Rows are points. The last column is the point's height on a tilted bowl or saddle (a function of degree 2), plus a little noise. Along how many of its main directions does it bend up, bend down or stay straight?
In the rows, 128 means zero.

Points:
[[ 89 134  96 102]
 [100  72 153  84]
 [183 171 137 101]
 [185 133 123 119]
 [136 115  30  64]
 [ 80 119 165  95]
 [ 80  93 177  77]
 [213 155 132  94]
 [137 137  36  72]
 [111 177 143 100]
 [127 173 130 110]
 [ 89 135  90  98]
 [148 119  44  85]
 [182  60 168  60]
 [140  57 164  71]
 [138  54  75  67]
 [172 198 102  84]]
Directions: 0 up, 3 down, 0 straight

Points:
[[ 81 166  94  95]
 [143 110  77 109]
 [172 122 138 122]
 [184 132 144 127]
 [200 140  98  80]
 [ 90 187 124  82]
 [164 133 186 148]
 [112  67 135 107]
 [138 137 107 119]
 [128 131 144 126]
 [160 159 121 119]
 [189 159 178 164]
 [ 69  36 151  73]
 [131 191   7  11]
 [166  41 179  46]
 [ 93 174 110  95]
 [ 98 117 130 121]]
Directions: 1 up, 2 down, 0 straight

Points (21 x 5):
[[177  68 183  80 135]
 [137 123 113 140 143]
 [105 142 110 168 147]
 [147 106 121 192 140]
 [ 85 113 140 136 164]
 [157  51 183  97  95]
 [145  60  57 184 249]
 [121 102 129 136 145]
 [ 84 105  68 141 198]
 [143 128 157 188 124]
 [148 142 110 106 144]
 [ 27 163 108 144 242]
 [155 125 133 136 145]
 [126 103 141  98 143]
 [112  66 170  79 121]
 [133 139 185 130 147]
 [137 121 158 193 121]
 [130 124  71  49 143]
 [157 116   7  49 168]
 [ 92 153  98 163 148]
 [121 168 152 199 144]]
Directions: 2 up, 1 down, 1 straight

Points:
[[109 170  64 129  68]
 [103  81 139 106 117]
 [145 127 110  72 102]
 [176 197 156 112  63]
 [ 78  15  92 231 106]
 [195 113 151 110  75]
 [165 101 140 126  99]
 [116  56 118 117 122]
 [155 101 130 151 106]
 [192 139 144  97  71]
 [156 132  77 195 118]
 [ 94 135  86  93 102]
 [192 184 124  87  43]
 [ 87  95 188 211  61]
 [146 136 114  88  99]
 [109  63 209 147  64]
 [103  35 131 130 106]
 [ 77 170  51 119  53]
 [166 107  57 178 142]
 [170 103  92  39  96]
 [ 72 138 136  76 122]
 [192 123  85 123  95]]
Directions: 1 up, 2 down, 1 straight

Points, 38 rows:
[[ 92 135  85 104 101 191  76]
 [150 208  65 143 167 185 145]
 [ 20 126 118 104 140 118  60]
 [182 140 212  74 176  76  46]
 [126 172 107 157 165 143 126]
 [ 95 155  91 141 161 116 112]
 [146  96 138 175 195 118 137]
 [ 20 119 133  85 163 142  72]
 [ 44 168 134 171  57 150  90]
 [123  25 134  27 199 143 127]
 [ 84 202  89 107 151  40  26]
 [176 156 160  72 154 173  75]
 [112 187 135  81 110  54  68]
 [127 173 104  83 110  59  66]
 [148  70 141 191 182 143 135]
 [199  50 197 201 144 155  94]
 [ 81  72 108 142 152 155 109]
 [148 190  98 188 100  85  84]
 [112  39  35 141  50 157  96]
 [137  59 137 142  86 150 121]
 [221 151 185 182 161 121  66]
 [115 127  86   7 128 117 109]
 [133  80 136 207 142 136 133]
 [110 164  82 188 165 126 116]
 [132 107  88 125 155 145 129]
 [160 149  97 135 122 164 108]
 [ 56 171 133 124 136 177  73]
 [119 155 178 118 144 156 116]
 [183 161 104 160 149 144 111]
 [216 138 113 134 168 107  69]
 [204  92  81 153 140 181  90]
 [207 160  86  79 131 103  57]
 [ 38 114  96 174 109 147  54]
 [119 138  85 126 147 118 119]
 [120  66  68 173  96 180  97]
 [ 48  66  89 155 157 130  92]
 [101 145  64  79  85  81  82]
 [158 161 136 117 171  97 100]]
Directions: 1 up, 2 down, 3 straight

Points:
[[127 166  99 175  77  72 151]
 [ 99 115 188 137 108 161 162]
 [ 70 164  96 132 132 163 133]
 [127 127 125  72 129 109 134]
 [ 85 139 144 150 184 149 156]
 [134  40 125 173 129 140 164]
 [171  99 143 217 222 121 220]
 [194  58  99  82 112 126 169]
 [133 116 136 106  67 101 137]
 [ 78 176 126  70 108 122 135]
 [ 99 140 149  87 135  85 144]
 [125 168 130 185 154 114 169]
 [ 78 148  52 174 125 190 163]
 [109 184 128 113 105 129 121]
 [131 104 163  92 209 119 171]
 [150 169 164 143 249 129 244]
 [120 159 175 148 110 109 148]
 [ 76  94 166 108 168 110 166]
 [ 69  98 187  83  97 184 185]
 [140 197 179 165 156 148 184]
 [ 65 158 107 142  71 210 133]
 [172 133 140  83  85  64 130]
 [122  75 108 196 129 188 171]
 [108 179 115  58 109 111 134]
 [ 40 150  95 123 144 231 132]
 [126 105 145 105 114  96 132]
 [ 97 189 136 106 152 116 149]
 [139 191 150 203 185 114 222]
 [187 114 174  87 135 139 170]
 [122 149 192 179 119 115 180]
 [133  94 140 132 215 142 155]
 [174 195 119 190 159  65 211]
 [116 130 141 126 102 188 134]
 [174 124 100 186  86 104 178]
 [108  95 217 178  86 230 240]
 [ 71 104 176 158 107 137 173]
 [168 149 147 170  96  63 155]
 [128 104 106 142  91 141 141]
 [131 106 124 145 128 208 142]
 [116 105  85 195 196 181 171]
 [176 144 157 121 207  88 191]
 [149 133 142 155 159 129 149]
 [146 135 157 135 110 148 142]
 [160 137  82 163 103 146 159]
 [ 89  99 163  99  97 150 154]
 [132 132 136 105 194 112 158]
 [128 121 183 142 102 140 159]
 [100  62 106 118 110 131 147]]
Directions: 4 up, 0 down, 2 straight

Points, 41 rows:
[[116 123 152 141 146  68  92]
 [106 138 104 181 105 174 127]
 [ 60 145  86 135  69 112 106]
 [118 185 129 105  85 182  86]
 [175 115 180 105  63  76  60]
 [148  98 100 106 107 139 113]
 [123 138 106 112 142 140 128]
 [138 170  76 119  38 108  80]
 [ 85 101 150 193 145 138 121]
 [194 137 176 109  80 113  72]
 [134 156 102  64  78 105 106]
 [127  57 171 170  64  75  80]
 [ 23 132  52 128 176  87  10]
 [ 89 142  96 181  99 148 107]
 [ 90 230 169 126 164 137 107]
 [125 133 115 119 155 160 133]
 [155 126 114 107  70 101  97]
 [170 137 136  47 115 126  70]
 [119 144 109 155 126  96 109]
 [119 167 101  66 136  97 112]
 [ 90 125 114 139 145  67  78]
 [ 72 119 159 196 158 156 117]
 [101 190  79 169 143 148 113]
 [100  45 112 109 164  54  24]
 [181 100 113  79  97  89  70]
 [138 100 147 145 183 148 148]
 [108 215 162 106 156  65 101]
 [193 146  70  96 100 159 121]
 [ 92 164  99 139 180 117 111]
 [ 98   7 221  65  68 112 100]
 [ 93  95 184 155 152 142 126]
 [220 119  94 193 117 151 211]
 [ 94 130 142  94  70 137 129]
 [239  82  83 119 160 128 164]
 [117  68 122 174  66 147 126]
 [118 131  89 138 169 139 141]
 [204 125 128 183 155 124 201]
 [152 121 145  53 165  38  49]
 [134 132  99 183  79 119 104]
 [ 60 160 189 212 166 126  81]
 [121 113 180 188  71 104  98]]
Directions: 1 up, 3 down, 2 straight

Points:
[[121 123 124 140 190 205 149  90 152]
 [131 179 147 144 169 129 167 116 148]
 [ 85 153 118 172 136 135 183  73 152]
 [166 188 167  92 188  96  84 145 177]
 [122 116 161 123 179 191  93 105 154]
 [141 145 129 125  98 131 124 117 140]
 [201 126 127 108  23 107 141 161 183]
 [ 68 122  64 159  93  75  79 153 156]
 [125 125  49 140 119 135 196 171 146]
 [134 106 119  74 148 141 154 107 143]
 [162 190 124 105 231  94 161 143 178]
 [108 132 190 131 190 107  89 104 162]
 [106 103 109 187 142  95 134 207 133]
 [179 172  54  73 105  87 167 156 176]
 [124 171  94  98 130 181  76 184 161]
 [144 186  98 166 140 159 166 127 146]
 [106  71 153  79  76 156 145 116 154]
 [210 111  90  94 121 136 148 130 147]
 [144 134  56  65  85  76 153 126 176]
 [126 135 158 106  99 203 132  61 162]
 [124  79 176 179 148 157 137 141 151]
 [146  87  72 174 186  96  37 178 162]
 [126  82 187 121 151  53 116 112 170]
 [125  60 154 135 147  89 141 140 144]
 [106 134 119  95 154 114 144 169 139]
 [ 81 159  76 177 170 148 104 148 138]
 [ 91 173  91 130 136  61 111 196 140]
 [ 79 150 147  91 151 131 120 117 154]
 [144  76 127 145 112 132 156 182 140]
 [174 144 187 122  79 119 180  78 183]
 [104  86 181 124 109 106 110 114 159]
 [147  98 131 121 170 154 122 127 134]
 [ 95 184 131  96 139 211  99 116 170]
 [127 130  65  89 173 130 164 102 153]
 [139 163 159 162 153 189  51 161 169]
 [149 206 118 128 171 105 143 160 149]
 [109 155 107 122 123 156  88  99 150]
 [100 103 178 168 120 165 112  89 158]
 [ 68 249 185  40 131 201 142 136 249]
 [154 106 167  99 122 156 165 100 149]
 [ 98 163  61  66 121  90 169 115 178]
 [158 113 108 218 112 166  85 127 164]
 [123 158 177 128 170 179 230 119 183]
 [132  94 132 189 191 135 181 114 152]
 [144 131  65 173 139 143 108  87 149]
 [182 187 119 173 121 179  74 166 167]
 [138  64 119 105 131 192 121 109 137]
 [ 52 150 112  73  97 159 209 122 174]
 [199 113 120 131 132 145 152 112 144]
 [128 158 118  85 127 112 204  92 169]
 [152 127 139 209 174 135 102 160 145]
 [158 201 150 128 149 170 104  67 177]
 [ 89 165 120 167 170 197 229  94 180]
 [103  98  90  83  91 125 133 112 151]
 [115  99 117 165 202 128 128 196 137]
 [148 102 195 150  86 153 143 181 170]
 [ 94 129 115  98 178 155 120 124 142]
 [132 120  50 165 192  82 142 139 143]
 [103 138 125 186 143 115  66  67 162]
 [ 59 125 186 101 130  62 116 140 181]
 [114 123 129 122  62 159 127 150 149]
 [171 114 133 133  85 140  92 190 154]
 [111  98 169  92 176 110 131 147 149]
 [129 106  79  86 128 151 133 210 144]
 [170 151 135 127 159 104 144 166 140]
 [ 50 133 175  90  76 102 109 116 193]
 [ 24 123 130 116 142 136 159 172 152]
 [176 168 113 144  92 156  90 189 157]
 [161 119  71 194 146 103  87 145 141]
 [176 131 199 149 162 140 144 158 164]
 [198  44  17 144 160  86 126 152 176]
 [143 198  70  95  90 109  89 159 167]]
Directions: 7 up, 0 down, 1 straight

Points, 76 rows:
[[145 149 178 150 162 125 102 189 175]
 [143 133  86  88 100 142 155 201 156]
 [154 106 172 127 121  69  92 109 148]
 [164  72 107 107 170 140 106 164 137]
 [166 127 125 102 146 163 166 101 146]
 [148 151 153  46 190  87 123 129 157]
 [128 206 115 111 159 123 157  77 173]
 [ 82 125 176 129 107 103 126 114 154]
 [127 105  21 169  45 182 108 113 200]
 [164 109 104 160 134 117 144  71 144]
 [132 124 121 112 111 158 179  69 163]
 [ 86 128 168 102 125 154 172 111 171]
 [159 155 190 121 110 164 126  93 168]
 [ 84 116 148  65  77 141 156 125 178]
 [180 207 167 190  72 180 130 117 212]
 [ 97 105  85 179 142  98 163 119 156]
 [138 148 140 210 147 104 146  97 164]
 [121  92 140 116 100 159 140 119 149]
 [123 156  46 142 118  96 172 196 183]
 [161 133 175 133 148 128 158 114 157]
 [140 153 118 116  82 100 123 155 145]
 [ 98 146 178 146 141 130 115 156 159]
 [ 78 130 132 157 107  84  98 183 159]
 [116 125 155 126 114 135 149  68 153]
 [ 81  67 120 110 158 149 172 106 162]
 [175 131 157  85 147 172 153 130 152]
 [111  52 149 118  56 167 232 167 249]
 [154  75 150 144  75  86 127 123 155]
 [163 122 103 138 116 125 124 143 129]
 [ 45 166  80 145  93 167  82 106 181]
 [134 172 104 100 111 136 161 134 150]
 [142 151 175 192 130  40  87 108 179]
 [ 88  90 127 132  55 148 143 177 184]
 [100 129 128 183 135 116 138 161 153]
 [ 60 125 109 126 164 172 147 173 175]
 [105 100 102 116 131 147 201 180 181]
 [115 133  69 130 122  93 137  86 147]
 [108 120 143 194 157 125 166 121 159]
 [ 84 148  76 140 160 173 118 104 161]
 [137 126  71 104  89 107 153 155 144]
 [100 136 181 202 130  85 105  78 160]
 [136  77 102 139 109 174 207  90 188]
 [157 133 153 178 151 119  52 107 153]
 [ 98 101 114  57 149 136  81 107 144]
 [158  68 149 167 136  97 151  83 153]
 [156 124 157 155 190 111 166 179 180]
 [117 134 148  60 157 147 139 165 156]
 [169 130 158 153  55 131 193 122 195]
 [154 100  75 109  98  97  53 138 135]
 [131 122 104  74  89 111 114 135 133]
 [ 92 146 181  71 115  43 133 140 185]
 [130 145 119 140 150 104 142  67 147]
 [120 120 121 121 195 129  97 163 146]
 [135 130 150 133 177 149 108 136 145]
 [163 143 122 104 104 122 164 163 148]
 [134 203 112 170 207 189 161 153 220]
 [133  82 100 147 125  90  99  86 136]
 [  7  84  88 159 125 180 121 126 191]
 [176 154 127 107 120 168 195 166 178]
 [ 72 175 161 139 141 121 142 182 182]
 [ 62 111  99 144 140  77 144 144 151]
 [165 134 141 194 223 141  98  95 179]
 [147 151 148  65 104 101 125 247 192]
 [124 108 137 131  75 147 140 151 157]
 [ 80 135 113 118 173 160 168 139 168]
 [ 74  92 145 146 136 101 147 147 147]
 [145 182  42 158 105 226 121  92 194]
 [146 203 123 115 126 139 159 107 163]
 [129 154  71 103 120 172 109  72 147]
 [178  89 116 108 186  95 127 156 139]
 [160 152 122 150 166 191  97  73 157]
 [150 162 102 151 124 127 138 144 144]
 [ 83  92 104 105  83 102 186 125 172]
 [167 137 112  58 125  93  72 188 136]
 [ 85 158 146 118 146 161 109 105 153]
 [180 196 162 133 112 131 117 202 190]]
Directions: 7 up, 0 down, 1 straight

Points:
[[127 218 199  57 133 176 165 105  54]
 [180  83 132  34 114 146  91 121  34]
 [133 131 125 159 178 149 133  86 152]
 [188 142 138 169 172 122 163 121 158]
 [169 131 108  83 101 142 135 158 100]
 [143 122 157 116 155 100 141 113 111]
 [138 177  81  91 147 180 105 118  86]
 [210 157 189  58 182 129 136 100  48]
 [ 84 136 107 104 146 140 150 141 117]
 [ 97 210 146 139 123  83 150 155 123]
 [155  42  90  89 181 112 136 132 141]
 [166  54 132 132 157 147 149 147 140]
 [ 92 109 166  62 132 172 140 164  49]
 [123 128 114 137 208 134 177  95 170]
 [117 113 162 150 150 148 100 175 100]
 [150 122 117 120  74 142  32 134  92]
 [122 126 106 143 117 142 111 140 126]
 [120 135 199  79 167 112 189  97  79]
 [146  76 140 127 108 141 136 128 112]
 [137  75 124 102 120 118 117 100 105]
 [104 172 112  98 137  74 106 127  75]
 [144 161 137 173  55  97 106  95 163]
 [160 115  79 101  78 139 135 141 100]
 [108 133  74 122 114  88 163 144  76]
 [143  62 136 139 124 139  60 166  92]
 [ 78 164 137 152  94 181 115 170  93]
 [157 142 161 180 157 128 104 177 120]
 [ 61 161 114 153 174 178 116 153  74]
 [117 161 116 130 181 116 137  76 129]
 [115 102 148 207 155  82 107 125 137]
 [109 146 142  79 173 143 101 122  72]
 [ 58 153 128 120 114  93 172  94 103]
 [163 125 122  76 182 120 175 165 111]
 [113 145 132 127 120  94 100 168 100]
 [112 115 113  96 158  46 204 114  42]
 [120 113 161 103 146 107 153 161  94]
 [130 115 174 174  93 172 249 122  83]
 [ 87 139 118  49  72  74 143  93  40]
 [182 126  89 140 145 152  73 127 118]
 [152 135 116 155 122 108  94 119 128]
 [155 137  81 123 116 188 102 105 118]
 [134  58 129 195  71 119 181 149 104]
 [183 137 102 202 154 120 113 110 146]
 [161 103  92  94 114 174 209 194  89]
 [115 148  51 148 214 105 158 117 114]
 [142 137 117 156 156 122 127  86 145]
 [196 161  65 120 149 180  82  94 108]
 [102 134 115 166 135 109 136 157 125]
 [143  76 170 141 134 145 123 131 110]
 [ 92  99  99 124 145 128 164 151 130]
 [123 133 104  51  94  91 104 189  54]
 [ 94  53 124 103  75  99 121 103  64]
 [156  77 189 123 106 143 198 126  62]
 [101 119 108  55 122 122 135 127  87]
 [113 123 127 138 175 140 136 132 134]
 [176  75 172 169 147  21 134 134  51]
 [121  84 114 124 129  42 167 112  45]
 [113 106 211 109 147 121 117 158  53]
 [110  70 189  96 173 118 149 191  54]
 [ 85 104 162 169  83 118 100  97 139]
 [112 119  84 121 154  98  73 179  72]
 [222  47 121  80 137 161  72 125  76]
 [121 117 109  75  62 129 108 126  80]
 [152 135 122 110  71 144 116 115 111]
 [163 112 153 141 163 121 106  47 134]
 [177  72 165 178  57 141  98 142 133]
 [102 122 130  82 108 122 140 102  94]
 [107  79 179 118 125  90 152 185  72]]
Directions: 1 up, 3 down, 4 straight

Points, 72 rows:
[[101 154 100 120 110 203 187 139 180]
 [ 74 122  67 123 117  92 135  93 158]
 [144 189 138 169 118  55  75  61 168]
 [197 100 151 133  70 122 140  99 137]
 [106  66 181 154 160 113 144  55 123]
 [107 171 192 105  59 127 107 116 154]
 [119 107 125 115  63  85 121 142 146]
 [ 51 174 129  81 193 121 140 166 180]
 [144 165 162 131 186 153  98 152 183]
 [126 125 126 143 100 102 143 175 148]
 [ 95  92 138 185 129 152 122 183 135]
 [ 76 190 151 208 133 124 206  92 188]
 [131 125 196 132 123  26 156  66 176]
 [145  62 118 158 134  77 109  94 158]
 [177 137 130 113 144 216 100 125 153]
 [135 162 127 108 187 198 202  37 177]
 [ 96  90  37 172  93  51 123  97 205]
 [201 107  68  79 173 195 163  96 184]
 [121  87 107 132  93 152 147 194 146]
 [195  75 143 139 121 112 103  87 131]
 [181 183 102 135 116 120 149 165 166]
 [141  90 129 116 152 133 136 132 139]
 [180 164  95 110 158  62  64 168 216]
 [ 99 119 130 108 166  95 111  77 148]
 [124  72 116 120 122  83 174  88 153]
 [133 158 146 131 143  63  92 161 178]
 [118 116 169  55  77 120 200 101 170]
 [149 138  73 123 105 116 102 105 155]
 [137 112 135 126 103 112 154 180 154]
 [194  93  91  91 119 138 171  75 145]
 [ 67 129 151 158 102  82 109 121 139]
 [167 144 168  56 160  91 149 103 177]
 [ 90  41 107  92 109 149 249 115 200]
 [116  97 127 132 145 241 141 102 150]
 [153 122 158  69 106 132 122 126 145]
 [116 127 186 125 102 114 144  49 125]
 [124 196 137 129  64 139  42 150 185]
 [ 93 129 139 197 173 123  66 130 178]
 [ 96 157 154 140 150 172  94 122 151]
 [ 59 145 100  97 121 207 149  85 176]
 [133 115 160 121 139 127 106 126 134]
 [ 99 155 183  93  91 146  41 100 156]
 [179 136 187 151 176 158 145  68 136]
 [156 120 174 158 100  42 182  80 170]
 [206 175 133 144  91 188 126 168 192]
 [135 180 180 193 122 147 180  88 176]
 [220  80 130  88 149  54 104 207 249]
 [127 139 155  80 174 186 144  72 147]
 [113 122 150 198 108 136 140 188 167]
 [114 142 132 152 130 128  85 148 151]
 [ 99 116 144 122 205 122 129 119 155]
 [168  88  76  39 180 116 124  84 195]
 [126 192 184  82 159 108 162  77 171]
 [ 85 101 105 134 178 185 134 164 145]
 [ 40 106 130 134 117  61  78 156 126]
 [134 106 126 112 129 147 184 175 167]
 [114 156  97 163 112  66 168 147 147]
 [ 63  84 162 160 126 164 147 133 116]
 [ 93 140  83  96 133 152 103  51 163]
 [ 58 151  89  92 114  90 199 130 153]
 [135 106  91 116 127 161 127 141 150]
 [ 68 104  92 191  69 143 188 173 154]
 [150  77 146 111  81 138 119  48 111]
 [125 118 145  97 189 164 117  99 140]
 [138 100  95 145 116 161 156 145 156]
 [166 116 133 148  60  97 138 106 149]
 [152 150 149 141  79 126 120 133 148]
 [130 109 101 130 160 129 115 154 153]
 [190 169 134 127 191  98 147 121 184]
 [143 122 144 184 109 126 108 126 159]
 [165 166 198 129 181 159  64 160 204]
 [168  86 161 112  79 114 160  68 124]]
Directions: 6 up, 2 down, 0 straight
